Each row of a before or after table is a point. One or more steps were done to the points. Then noise was added and the rows were shuffled. The steps act on how far a point lies along the listed directions, d1 being the first. Write out the steps. A step turns or swaps two directions, mirrors them in a line or flattens them onto one, adds a multiple of one to another, or multiplies one. Angles are multiples of 10 degrees, from the lower direction toward the higher: turns from -170 to 170, lines from 10 to 170 but not 90. Use the fewest steps. Two steps may share a direction if one is a turn and the other turns, adds or multiplies; they go together, in the order done. Otherwise the lowest direction goes first.
In the rows, 128 means zero.

Directions:
(1): [ 89 148]
(2): [108  89]
Before (8 x 2):
[[109 130]
 [168 124]
 [116 148]
 [160 140]
 [157 139]
 [166 121]
 [160 148]
 [131 132]]
After:
[[183 156]
 [ 96 129]
 [193 130]
 [131 136]
 [186 171]
 [190 121]
 [179 153]
 [109 164]]
Steps: multiply d1 by 1.6; multiply d2 by 2

Directions:
(1): [140  99  83 158]
(2): [184 155 125 127]
(3): [115 151  85  91]
(4): [148  86 134  88]
Before:
[[159 125 116 146]
 [149 148 113 106]
 [139 150 119  99]
 [119  78 144 123]
 [125 104 123  80]
 [132  96 135 136]
 [127 121 141 149]
 [118 106  94 145]]
After, 8 rows:
[[163 156 178 120]
 [ 99 137 171 162]
 [125  52  44 187]
 [116 127 103 119]
 [187 122  66 158]
 [105 120  84 156]
 [ 60 124 104 161]
 [183 148 155 133]]
Steps: multiply d1 by 3; multiply d2 by 2; turn d3 and d4 by 160 degrees

Directions:
(1): [188 134 144 112  89 122]
(2): [125 153 195 138 151 132]
Before (13 x 6):
[[209 123 144 120  84  98]
 [165  96  85 110  64 126]
 [100 160 209 146 175 117]
 [ 91 112 154 133 145 137]
 [154 160 202 124 137 134]
 [137 129  38 128 117 128]
 [163 156 174 131 136 117]
 [120 136 134 122 129 135]
 [141 126 106 128 109 142]
 [138 166 195 136 168 134]
 [ 84 113 151 145 137 134]
 [136 154 193 149 144 109]
 [137 101  75 105 100 119]]
After:
[[210 127 122 101  68 103]
 [140  97 115 111  92 129]
 [ 61 126 170 153 171 145]
 [125 148 214 155 168 109]
 [ 71 148  88 155 180 139]
 [209 148 138 108  98 125]
 [186 136 154 129  94  99]
 [188 149 172 105 102 130]
 [175 154 166 125 127 112]
 [129 132 125 114 117 131]
 [110 133 132 145 143 150]
 [135  96 113 124  83 126]
 [ 70 121 132 135 167 132]]
Steps: swap d1 and d2

Directions:
(1): [152  82 172 119 155 126  98 175 134]
(2): [115 104  94 123 156 116  67  84 143]
(3): [176 153 123  90 101 118  94 125  80]
Before, 10 rows:
[[134 103 157 132 135 130 133 163 131]
 [131 134 125 145 129 122 135 120 144]
 [123 120  90 120 152 110  76  70 133]
 [ 81 152  71 155 144 134 121  67 150]
 [ 80 137  88 135 140 123 143  81 153]
 [150 146 117  99 128 113  78 102 107]
 [ 69 142  93 170 123 139 156  84 160]
 [166 124 118  98 104 126 132 118 108]
 [139 131 109 143 132 113 119 111 146]
 [113 123  88 117 136 115  99  87 131]]
After, 10 rows:
[[146 159 129 119  92 128 151 135  95]
 [127  70 135 104 180 111  61 130 149]
 [147 125 137 135 132 119 119 133 137]
 [100  77  88 121 176 110  56  83 160]
 [146  70 165 123 160 124  61 160 138]
 [123  62 123 128 204 120  24 119 161]
 [117 114 115 136 120 137 176 113 151]
 [ 81 122  91 145 163 120 102  71 168]
 [ 96  75  72 128 197 102  25  43 167]
 [141 113 113 140 146 110  97 113 152]]
Steps: turn d1 and d3 by 140 degrees; multiply d2 by 2

Directions:
(1): [140 138  90 127 144  52 113 177 118 114 135]
(2): [112 203 147 113 108 132 132 130 145  81 163]
(3): [131 128 183 140 130 106 125 147 142 187 182]
(4): [162 126 151  58 166 136 126 122  80 121 141]
(5): [146 126 179 138 102 136 144 189 112 111  80]
(6): [129 141 106 178 167 171 153 157  88 124 161]
Before (8 x 11):
[[113 130  92 139 123 157 112 123 135  91 117]
 [132 179 131 104  99 125 132 137 163 113 131]
 [127 101 181 166 171 108 105 136 148 241 201]
 [111 153 112  81 140 197 143 107 110 116 123]
 [131 167 150 145 151 171 163 137  96 142 162]
 [103 161 171 156 108 222 151 131 115 101 108]
 [137 144 106 141 126 123 137 154 126  99 106]
 [138 111 172  45 132  97 106 127 116 166 119]]
After (8 x 11):
[[104 137 147 160 104 214 151 125 114 103  79]
 [130 125 106 165 163 180 164 128  92 144 113]
 [149 126  91  99 118 132 134 123 139 110  77]
 [135 158 117 141 124 118 136 157 136 102 119]
 [138  38 123 176 179 117 101 120 127 236 133]
 [101 153 119 137 111 149 109 128 147  94 146]
 [147 105 166  48 151 112 114 134  93 161 120]
 [107 167 112  98 138 203 150 113 114 120 136]]
Steps: mirror d2 and d3 in the line at 130 degrees; turn d4 and d6 by 20 degrees

Directions:
(1): [131 144  83 145 146 124 172 108  64 148 102 108  80 149]
(2): [150 141 168  81 161 101 121 125 102 168  96  87 176 127]
(3): [135 177 133 125 108 189 149 134 145 121  56 153 143 119]
(4): [ 47  94 129 131 149 141 108 109 144 170  96 142 130 161]
(5): [164 107 123 172 184 162  87 173 106 150 123 153 128 111]
(6): [145  85  85 107 170 157 185 120 163 118 140 114 167 132]
Before, 12 rows:
[[136  87  89 166 164 165 137 126 115 139 151 119 110 126]
 [166 153 155 145 145 139 104 168 128 128 114 151 134 108]
 [132 113 179  86 131 111 101  99 141 147 129 119 176 123]
 [155 169 182  99 110 102 112 139 127 110 131  98 133 114]
 [163 151 105 102 140 158 192 119 140 124  95 115 142 147]
 [191 180 173 125 103 131  96 146 124 125  76 120 147  97]
 [129  99 121 152  97 103 140 124 112 100 164  98  92 133]
 [ 73 120 112 115 111  92 137  91 133 133 145 108  83 148]
 [ 85  86  99 137 161 178 151 130 187 138 103 146 163 130]
 [123 103 113 119 123 183 157 126 185 106 118 135 194 124]
 [111  96 130 143 164 125  66 158 128 145 188 164 124 120]
 [107  80  99 141 128 108 110  96 167 113 169 126 115 136]]
After:
[[118  53  97  96 208 170 172 129 201 146 117 111 220 125]
 [125 104 135 137 103  86 138 116  98 118 153  81 102 138]
 [116  80 113 103 139  90 127  84 167 120 164  97 149 137]
 [172  52  92 112 194 184 168 143 181 118 147 114 232 118]
 [ 78  97 116 142 136  95  99 114 124 145 162 121  76 142]
 [181  94  66 135 203 186 189 141 143 132 124 128 145 144]
 [ 86 168 166  62  86  96 123 106 149 127 140 127 154 130]
 [154 190 170 121 109 126 123 145 125 123  92 140 131 111]
 [121 106 108  89 151 144 188  83 138 145 117  72 163 142]
 [184 194 161 173  79 143  77 157 107 114  81 151  97  94]
 [151 174 156 163  88 130  93 159 118  89 143 146  73 108]
 [127 117 135 143  92 163 111 115 172  95 147 176 126 114]]
Steps: turn d1 and d4 by 20 degrees; turn d3 and d5 by 120 degrees; turn d2 and d3 by 140 degrees; multiply d6 by 2

Directions:
(1): [ 64 145 143 120 132 157  93 103 136 133 140 199 156  94  98  96 156 131]
(2): [105  75 143 145 122 159 125 122  92 168 132 114 146  91 105 209 105 140]
(3): [128  94  92  97 160 141 170  35 152 123 103 139 122 155 122 141 133 125]
(4): [121 123 173 159  90 179 196 125 122 102 167 123 130 169 101 103 126 146]
(5): [ 92 100 130  94 138  73 168 132  81 116 142 111 169 110 160 104 157 174]
Before, 12 rows:
[[133 142 111 120 143 134 134  84 172 124 101 161 126 152 136  99 153 114]
 [141 135 140 124 112 107 129 170  97 114 149  96 127 140 136 112 138 132]
 [  9 117 160 135 113 202  91  87 107 156 145 215 177  46  72  98 162 142]
 [163 165 118 152 116 118 107 143 150  99 137 113 104 151 133 112 115 115]
 [111 142 146 142 119 129 130 138 106 118 139 126 147 117 118 111 132 142]
 [179 189 145 144 121 145 114 164 161 121 119 120  79 162 132 140 101  87]
 [137 119 123 109 125 106 121 148 112 121 128 104 132 122 150 138 114 135]
 [138 117 118 118 106 107 164 141 132 121 131  98 115 153 128 113 117 134]
 [130 145 128 122 110 106 141 174 130  92 145 127 120 152 146  88 132 138]
 [180 162 105 120 127  65 109 165 119 117 133 106 123 114 172 102 137 135]
 [145 127 143 154 126 143 121 158 126 131 122 109 126 125 124 180 114 122]
 [156 159 144 147 131 109 147 150 135  92 139 100 104 141 158 112 114 129]]
After, 12 rows:
[[130 110 122 105 126  99 125 147 106 120 130 101 136 119 154 139 118 141]
 [122 140 134 125 106 102 139 186 115  96 149 121 128 141 147  95 131 144]
 [107 134 148 141 119 129 133 137 100 119 139 123 151 113 117 116 134 147]
 [148 126 138 156 129 155 122 144 133 135 117 112 118 129 118 188 111 115]
 [136 115 120 117 105 100 166 147 127 121 134  96 119 149 131 111 120 138]
 [191 197 151 162 113 171  91 171 174 133 115 123  63 161 116 158  87  71]
 [132 126 143 121 114 103 132 172  84 117 155  89 135 132 138 118 141 142]
 [167 170 124 165 111 129  94 153 153 105 139 113 100 148 124 123 108 106]
 [141 158 116 126 136 134 123 101 176 120 102 163 122 153 137  90 153 107]
 [171 155 114 122 124  61 108 180 102 124 140 100 132 100 171 109 136 143]
 [155 158 149 152 127 112 142 159 128  98 141  99 106 132 155 118 111 131]
 [  8 110 153 127 122 201 101  69 110 153 142 218 178  50  74  96 164 144]]
Steps: turn d2 and d3 by 20 degrees; multiply d5 by 1.6
